Each row of a before or after table is a point. One or more steps were done to the points. Then noise was added and the rows were shuffled. The steps act on how far a point lies along the listed directions, d1 being the first. Write out the steps. A step turns or swaps two directions, mirrors them in a line or flattens them onto one, adds a multiple of one to another, or multiplies one. Angles are multiples of 10 degrees, from the lower direction toward the higher: turns from -170 to 170, lines from 10 to 170 but not 90. Use the fewest steps. Two steps may share a direction if one is a turn and the other turns, adds or multiplies; they go together, in the order done. Otherwise the lowest direction goes first.

Directions:
(1): |  31 | -33 |
(2): | -33 | -31 |
Before (13 x 2):
|  35 |  37 |
|  52 |  21 |
|  20 |  36 |
|  11 | -27 |
|  14 |  41 |
|  45 |   1 |
| -17 |  47 |
| -14 |  23 |
| -45 |   7 |
|  31 | -25 |
|  -5 |  47 |
|  -8 | -26 |
| -13 |  23 |
After, 13 rows:
|  11 |  27 |
|  -2 | -15 |
| -34 |  24 |
|  69 |  34 |
|  67 |  21 |
| -51 |  16 |
|   3 |  27 |
|  31 |  36 |
| -32 |   4 |
| -33 |   5 |
|  62 |   3 |
| -70 | -14 |
|  32 |  -5 |
Steps: add -1 times d1 to d2

Directions:
(1): |  17 | -27 | -23 |  -1 |  68 |  -6 |
(2): |  13 |  35 | -28 |  12 |   6 |  62 |
(3): |  44 | -31 |  -3 | -49 | -24 |  18 |
(4): |  34 |  -3 | -44 |  38 | -27 | -30 |
(5): | -15 |  39 | -38 | -47 |   3 | -27 |
(6): |  49 |  42 |  38 |   0 |  16 | -18 |
Before (9 x 6):
|  -8 |  25 |  30 | -16 |  27 |  46 |
|  38 |  -1 | -36 |  20 |   6 | -23 |
|   7 |  -3 |  43 | -47 |  36 |   3 |
| -30 | -38 | -41 |  -5 |   4 |  37 |
|   4 |  12 | -19 |  -6 | -24 | -35 |
|  22 |  10 | -47 |  31 | -13 |  -3 |
| -17 |  20 |  42 | -25 |  34 |  36 |
| -22 |   7 |  67 |  -6 |  45 |  -1 |
| -13 | -84 | -13 |  -4 | -46 |  58 |
After:
|  -3 |   8 |  -3 | -15 |  55 |  25 |
|  29 | -24 | -20 |  26 | -50 | -23 |
|  13 | -13 |  -8 | -10 |  57 |   4 |
|  10 |  20 | -33 |  31 | -45 |  16 |
| -11 |   5 | -30 |  39 | -48 | -45 |
|   6 |  20 | -31 |  31 | -55 |  -1 |
|  40 |  39 |  46 |  -3 |  -3 |  17 |
| -23 |  -6 |  -2 | -34 |  22 | -11 |
|  58 | -26 | 114 |   8 | -33 |  66 |
Steps: turn d1 and d6 by 140 degrees; turn d1 and d4 by -130 degrees; add -1 times d3 to d5

Directions:
(1): | -59 |   3 |   5 |  41 |  -3 |  -8 | -34 |  53 |  44 |  13 |   0 |
(2): |  -2 |  41 | -25 |  65 |  21 |  -6 | -24 | -33 | -33 | -30 |  25 |
(3): | -18 |  25 |  27 | -30 |  57 |  12 | -46 | -14 | -21 |  21 | -47 |
(4): | -3 | 34 | 57 | 33 |  8 | 43 | 56 | -2 |  4 | 27 |  8 |
Before (11 x 11):
|   29 |   -8 |   23 |  -10 |   23 |   27 |   11 |  -50 |  -39 |  -27 |   27 |
|    9 |   -7 |   47 |    7 |  -16 |   31 |   51 |   23 |   -4 |   24 |  -10 |
|   31 |    8 |   -7 |   -5 |  -11 |  -11 |   38 |  -40 |  -29 |  -24 |   -5 |
|   -2 |    7 |  -10 |   -4 |   -1 |   -8 |  -49 |    8 |   -1 |   -8 |  -11 |
| -103 |   -3 |  -10 |   92 |  -39 |  -27 |  -40 |   96 |   82 |   26 |   38 |
|    8 |  -14 |   62 |  -31 |   -5 |   25 |   73 |   12 |   25 |   39 |  -26 |
|   26 |  -41 |  -48 |   -9 |  -89 |  -35 |   52 |   39 |   14 |  -24 |   52 |
|  -39 |   18 |   37 |   44 |   36 |   13 |  -28 |   12 |   19 |   18 |   -4 |
|    4 |    3 |  -15 |   -1 |   27 |   13 |    6 |  -45 |  -19 |   -2 |  -12 |
|  -90 |   29 |  -18 |   46 |   15 |   -9 |  -47 |   56 |   27 |    2 |  -22 |
|    9 |  -43 |  -14 |  -33 |    7 |    5 |   -1 |    3 |   -4 |    1 |  -12 |
After (11 x 11):
|  -12 |   18 |    6 |   10 |   -6 |   -1 |  -36 |   20 |   12 |    0 |  -12 |
|    9 |   13 |   50 |    9 |   28 |   42 |   14 |  -35 |  -19 |  -11 |   24 |
|    1 |   32 |   36 |   24 |    1 |   14 |   42 |  -20 |  -14 |    1 |  -11 |
|  -17 |   12 |   -6 |   32 |  -40 |   -3 |   22 |   38 |    9 |   -5 |   35 |
|  -15 |  -30 |   10 |   18 |    0 |   26 |   26 |   24 |   21 |   12 |    3 |
|   52 |  -38 |    3 |  -46 |  -38 |   -4 |   74 |  -12 |    2 |   -5 |    0 |
|  -14 |  -54 | -114 |  -41 |  -24 |  -85 | -115 |   11 |   -8 |  -36 |   13 |
|   20 |  -31 |  -30 |  -27 |   23 |  -22 |  -46 |  -26 |  -12 |  -18 |  -10 |
|   -9 |   10 |    8 |   17 |   26 |   28 |   16 |  -31 |   -8 |   12 |   -7 |
|   52 |  -30 |    0 |  -33 |  -25 |    6 |   40 |   -9 |  -31 |   -4 |   -6 |
|  -37 |   -8 |  -74 |  -33 |    6 |  -50 |  -70 |   18 |   -1 |  -29 |  -31 |
Steps: mirror d1 and d4 in the line at 140 degrees; multiply d3 by 0.4; turn d2 and d3 by 40 degrees

Directions:
(1): |  40 | -37 |  13 |  10 | -39 |  18 |  38 |  -1 | -28 |  54 |  37 |  32 |  17 |  11 | -41 | -55 |  -7 |  28 |
(2): | -20 |   1 |  10 |  -6 | -23 | -36 |  12 | -86 |  30 |   7 |  -3 | -27 | -23 |  21 |  25 | -55 | -42 | -25 |
(3): |  -7 |  28 | -21 | -55 |  55 |  59 |  50 |  -2 |  12 |  44 | -17 | -32 | -12 |  -9 | -33 |  -2 | -25 |  -9 |
Before, 9 rows:
| -16 |  -7 |   3 | -45 |  -5 |  40 |  82 | -69 |  21 |  58 |  12 | -14 | -10 |  18 | -27 | -71 | -55 |  -4 |
|  21 | -17 |  18 |  -4 | -15 |  28 |  23 | -63 |   4 |  39 |  20 |   8 |  -1 |  -1 |  -7 | -63 | -33 | -25 |
| -12 |  -6 |   4 |  10 |  30 |   6 | -27 |  42 |  12 | -34 |   0 |  -1 | -15 |  -6 |  25 |  37 |  12 |   3 |
|  20 | -40 |  27 |  61 | -81 | -68 | -28 |  -5 | -12 | -16 |  24 |  25 |  10 |  21 |  46 | -32 |  35 |  17 |
|   6 |  31 |  -8 | -44 |  90 |  45 |   7 |  52 |  26 | -12 | -33 | -16 |  -4 | -26 | -10 |  77 |  12 | -15 |
|   4 |  -4 |   6 |  46 | -55 | -67 | -73 |  -5 |   2 | -67 |  -5 |  26 | -33 |   4 |  31 |  24 |  22 |   4 |
| -33 |  36 |   8 |   6 |  37 | -50 | -47 |  -7 |  53 | -81 | -29 | -13 |  -8 |  -9 |  74 |  64 |  -3 | -17 |
|   4 |   5 |  41 |  13 | -17 | -41 | -49 |  34 |  10 | -50 |   2 |  26 |   3 | -15 |  10 |  35 |  17 |  11 |
|   0 |   6 |  27 |  41 | -39 | -55 | -37 | -45 |  13 | -48 |   8 |   5 |   6 |   3 |  31 | -17 |  18 | -16 |
After:
| -14 |  -8 |  33 |  25 |  -7 | -69 | -32 | -62 |  56 | -46 | -13 | -10 | -20 |  11 |  48 |  -3 | -16 | -34 |
|   1 |  43 | -32 | -54 |  52 |  62 |  20 |  12 |  13 |  20 | -28 | -27 | -48 |  -8 | -49 |  36 | -13 |  -3 |
|  17 |  14 | -25 | -51 |  47 |  67 |  61 |  42 |  -2 |  69 |  -9 | -20 |   2 | -13 | -33 |   1 |   8 |   8 |
| -22 |   3 |  -2 | -12 |  30 |   9 |   5 | -13 |  35 | -10 |   0 | -26 | -30 |   8 |  27 |  -6 | -27 |  -8 |
|  46 | -31 |  24 |  25 | -13 |  29 | -21 |  29 | -36 |   3 |  21 |  50 |  19 | -17 | -10 |   7 |  26 |  -4 |
|  16 | -49 |  14 |  59 | -47 | -12 | -19 |  54 | -36 | -41 |  31 |  62 |  31 |   2 |  -4 |  16 |  41 |  44 |
| -22 |  41 |  -5 | -22 |  68 |   8 |  -8 |  15 |  45 | -31 | -33 | -18 |  -6 | -17 |  36 |  66 | -12 | -10 |
|  11 |  39 | -15 | -23 |  53 |  64 |  21 |  28 |  -1 |   8 | -14 |  -1 |  12 | -25 | -38 |  36 |  24 |  -3 |
| -10 |  36 |  20 | -59 |  37 |  24 |  23 |  -5 |  30 |  13 | -17 | -23 | -15 | -12 | -22 |   1 | -37 |  -6 |
Steps: multiply d1 by 0.7; turn d2 and d3 by -170 degrees
